Rows are points. Before rounding, the points of a table are all equally far from one centre. They may lie mostly on one side of it. Where is the centre, to within rounding?

Points (10 x 3):
[[-0.21  0.32 -0.40]
 [-0.09  0.46 -0.26]
 [-0.26 -0.05 -0.35]
 [ 0.14  0.00 -0.20]
 [-0.01  0.25 -0.41]
 [-0.19  0.05 -0.43]
 [-0.08  0.43 -0.31]
 [-0.02  0.27 -0.41]
 [-0.15  0.42 -0.33]
 [ 0.10  0.07 -0.34]]
Centre: [-0.14  0.16 -0.11]

Points (13 x 6):
[[ 0.76  0.09  0.09  0.40 -0.21 -0.11]
 [ 0.22  0.21 -0.02  0.01  0.33 -0.50]
 [ 0.13  0.27 -0.19 -0.17  0.02 -0.39]
 [-0.23 -0.04 -0.37 -0.20 -0.24 -0.14]
 [ 0.31  0.15 -0.38 -0.05  0.21 -0.45]
 [ 0.11  0.38 -0.27  0.24 -0.32 -0.04]
 [ 0.14  0.11  0.24 -0.23  0.10 -0.39]
 [ 0.46  0.33 -0.19  0.07 -0.05 -0.41]
 [ 0.14  0.21 -0.39  0.02 -0.44 -0.31]
 [ 0.49  0.23  0.12  0.06  0.27 -0.29]
 [ 0.27  0.37  0.01  0.11 -0.41 -0.25]
 [ 0.08  0.16 -0.25 -0.21  0.20 -0.34]
 [ 0.24  0.09 -0.46 -0.07  0.28 -0.19]]
Centre: [ 0.15 -0.26 -0.05  0.29 -0.07 -0.20]

Points (14 x 9):
[[-0.02 -0.44 -0.46  0.50 -0.06  0.07  0.31  0.01 -0.16]
 [ 0.27  0.08  0.05  0.50 -0.22  0.03 -0.18 -0.10 -0.35]
 [-0.26 -0.32 -0.05  0.55 -0.28 -0.04  0.62  0.21 -0.18]
 [ 0.16 -0.34 -0.22  0.45 -0.16 -0.01  0.32  0.08 -0.38]
 [-0.03 -0.45 -0.31  0.35 -0.31 -0.18 -0.01 -0.41 -0.16]
 [ 0.26 -0.19  0.05  0.25 -0.13 -0.18  0.01 -0.29  0.02]
 [ 0.16 -0.40 -0.19  0.61 -0.21  0.02 -0.13 -0.07 -0.04]
 [ 0.07 -0.24 -0.15  0.50 -0.23 -0.14  0.23 -0.17 -0.56]
 [ 0.19 -0.47  0.04  0.25 -0.16 -0.18  0.11 -0.18 -0.36]
 [ 0.06  0.00 -0.31  0.23 -0.44 -0.24  0.24 -0.16 -0.33]
 [ 0.16 -0.41 -0.36  0.16 -0.16 -0.10  0.24 -0.02 -0.28]
 [ 0.11 -0.29 -0.56  0.29 -0.30  0.09 -0.16  0.06 -0.11]
 [-0.10 -0.14 -0.57  0.08  0.09 -0.20  0.25  0.13 -0.23]
 [-0.03 -0.35 -0.52  0.60 -0.21  0.08  0.05  0.11 -0.28]]
Centre: [-0.45 -0.10  0.02  0.17 -0.12  0.17 -0.02 -0.01 -0.18]

Points (17 x 12):
[[ 0.40 -0.26 -0.19  0.25 -0.40  0.63  0.27 -0.32  0.21  0.22  0.04  0.13]
 [ 0.08  0.07  0.13 -0.01 -0.06  0.36  0.41 -0.64  0.01  0.06  0.03 -0.30]
 [ 0.21  0.28 -0.23 -0.13  0.10  0.14  0.40 -0.39  0.23  0.16  0.27  0.03]
 [ 0.07  0.23 -0.15  0.12 -0.05  0.32  0.29 -0.92  0.12  0.09  0.10  0.10]
 [ 0.25  0.26 -0.23 -0.05  0.43  0.28  0.09 -0.55  0.22 -0.13  0.24 -0.03]
 [ 0.24 -0.01 -0.10  0.15 -0.06  0.33  0.34 -0.07  0.51  0.47 -0.19  0.04]
 [ 0.26 -0.26 -0.09 -0.23 -0.15  0.20  0.19 -0.43  0.29  0.31  0.18 -0.09]
 [ 0.25 -0.11 -0.10  0.22 -0.20 -0.17  0.44 -0.47  0.06 -0.02  0.05 -0.27]
 [ 0.39 -0.12  0.09 -0.06  0.47  0.14  0.05 -0.21  0.25  0.41  0.09  0.03]
 [ 0.52  0.35 -0.22  0.39  0.03  0.10  0.38 -0.37 -0.08 -0.21  0.32 -0.04]
 [ 0.63 -0.04  0.08  0.12 -0.04  0.13  0.36 -0.25  0.17  0.40  0.18 -0.18]
 [ 0.22 -0.11  0.09  0.04 -0.39  0.34 -0.09 -0.62  0.41 -0.01  0.16 -0.06]
 [ 0.28 -0.33 -0.08  0.38 -0.10  0.06  0.43 -0.34  0.00 -0.05 -0.05  0.13]
 [-0.01 -0.02 -0.23  0.07  0.37  0.12  0.13 -0.32  0.15  0.31  0.43  0.22]
 [ 0.57  0.03  0.28  0.23 -0.17 -0.07  0.11 -0.52  0.25  0.48 -0.13 -0.24]
 [ 0.64 -0.03 -0.04 -0.01 -0.05  0.23  0.26 -0.57 -0.23  0.11 -0.16 -0.61]
 [ 0.23  0.07  0.00 -0.40 -0.10  0.16  0.35 -0.14 -0.09  0.12  0.08 -0.01]]
Centre: [ 0.20  0.18 -0.27  0.27 -0.07  0.24 -0.28 -0.25 -0.17  0.25 -0.13 -0.11]

Points (22 x 18):
[[ 0.49  0.30 -0.18  0.17  0.17 -0.17 -0.24 -0.60  0.63  0.19 -0.08  0.08
   0.04  0.01  0.05  0.16 -0.04 -0.08]
 [ 0.49  0.13 -0.25  0.11 -0.14 -0.19  0.02 -0.47  0.81 -0.01 -0.17  0.16
   0.02 -0.09 -0.05  0.12  0.14 -0.05]
 [ 0.22  0.29 -0.15  0.37 -0.16 -0.17 -0.41 -0.50  0.73  0.20  0.10  0.09
   0.25 -0.03  0.13  0.08  0.07 -0.10]
 [ 0.63  0.27 -0.08  0.17 -0.35 -0.14 -0.01 -0.46  0.70  0.07 -0.02 -0.07
   0.25 -0.16  0.13  0.07  0.08  0.22]
 [ 0.57  0.22 -0.33  0.15  0.23 -0.02 -0.15 -0.30  0.62  0.04 -0.03 -0.04
  -0.14  0.08 -0.08  0.24  0.14 -0.27]
 [ 0.55  0.23 -0.07  0.04 -0.05 -0.31 -0.23 -0.55  0.69 -0.28 -0.05 -0.02
   0.21 -0.20  0.13 -0.02  0.20  0.12]
 [ 0.46  0.48 -0.08 -0.03 -0.23  0.01 -0.29 -0.42  0.72 -0.04 -0.09  0.01
   0.11  0.17  0.11  0.12  0.02  0.06]
 [ 0.67  0.42 -0.02  0.28  0.00 -0.32 -0.26 -0.39  0.56 -0.19 -0.01 -0.13
  -0.04  0.08 -0.01 -0.05 -0.09 -0.20]
 [ 0.55  0.35 -0.06 -0.12 -0.19 -0.31 -0.14 -0.30  0.35  0.12  0.07 -0.25
   0.23  0.22  0.23  0.34  0.06  0.10]
 [ 0.32  0.48 -0.32 -0.13 -0.08 -0.07 -0.30 -0.20  0.65 -0.01 -0.08  0.21
   0.34 -0.27  0.06  0.14  0.15  0.16]
 [ 0.61  0.35 -0.32  0.16 -0.25 -0.05  0.03 -0.31  0.37 -0.06 -0.23  0.20
  -0.02 -0.04  0.18  0.23  0.18 -0.19]
 [ 0.56  0.59 -0.11  0.19  0.08  0.00 -0.37 -0.25  0.38  0.08 -0.11  0.02
   0.11  0.08 -0.11  0.17 -0.03 -0.24]
 [ 0.42  0.42 -0.14  0.15 -0.08 -0.26 -0.33 -0.43  0.46  0.00 -0.08 -0.35
  -0.01 -0.10  0.30  0.27  0.27  0.08]
 [ 0.43  0.26 -0.12 -0.11 -0.05  0.06 -0.24 -0.32  0.53 -0.35  0.02  0.08
   0.07  0.25 -0.11  0.36  0.00 -0.06]
 [ 0.43  0.40 -0.17  0.19 -0.02 -0.11 -0.10 -0.50  0.33  0.21  0.20  0.21
   0.33 -0.32  0.14  0.24  0.21  0.20]
 [ 0.46  0.42  0.15 -0.12 -0.08 -0.05 -0.33 -0.28  0.48  0.07  0.04  0.11
  -0.18 -0.22  0.13  0.29  0.22 -0.02]
 [ 0.51  0.51 -0.26  0.50  0.20 -0.40 -0.10 -0.41  0.42  0.04  0.16 -0.18
   0.09  0.08  0.07 -0.02  0.09  0.09]
 [ 0.71  0.31 -0.10  0.11 -0.12 -0.04 -0.26 -0.43  0.36 -0.20 -0.19  0.06
  -0.16 -0.11  0.16  0.06  0.07  0.18]
 [ 0.57  0.52 -0.16  0.06 -0.09 -0.25 -0.20 -0.54  0.56 -0.09  0.06  0.22
   0.13 -0.14 -0.10  0.05  0.16  0.07]
 [ 0.56  0.31 -0.24 -0.01 -0.07 -0.13 -0.08 -0.49  0.57 -0.05  0.07  0.15
   0.17  0.05 -0.04  0.17 -0.14 -0.38]
 [ 0.66  0.34  0.15  0.36 -0.03 -0.07 -0.47 -0.12  0.38 -0.11  0.06 -0.03
  -0.10  0.11  0.16  0.21 -0.06  0.01]
 [ 0.49  0.10 -0.18 -0.13 -0.14 -0.22 -0.39 -0.56  0.59 -0.14  0.38 -0.06
   0.10  0.01  0.08  0.05 -0.02  0.09]]
Centre: [ 0.25  0.18 -0.11  0.14 -0.02 -0.11 -0.07 -0.11  0.36 -0.05  0.12 -0.04
  0.11 -0.08  0.08  0.00  0.04  0.00]
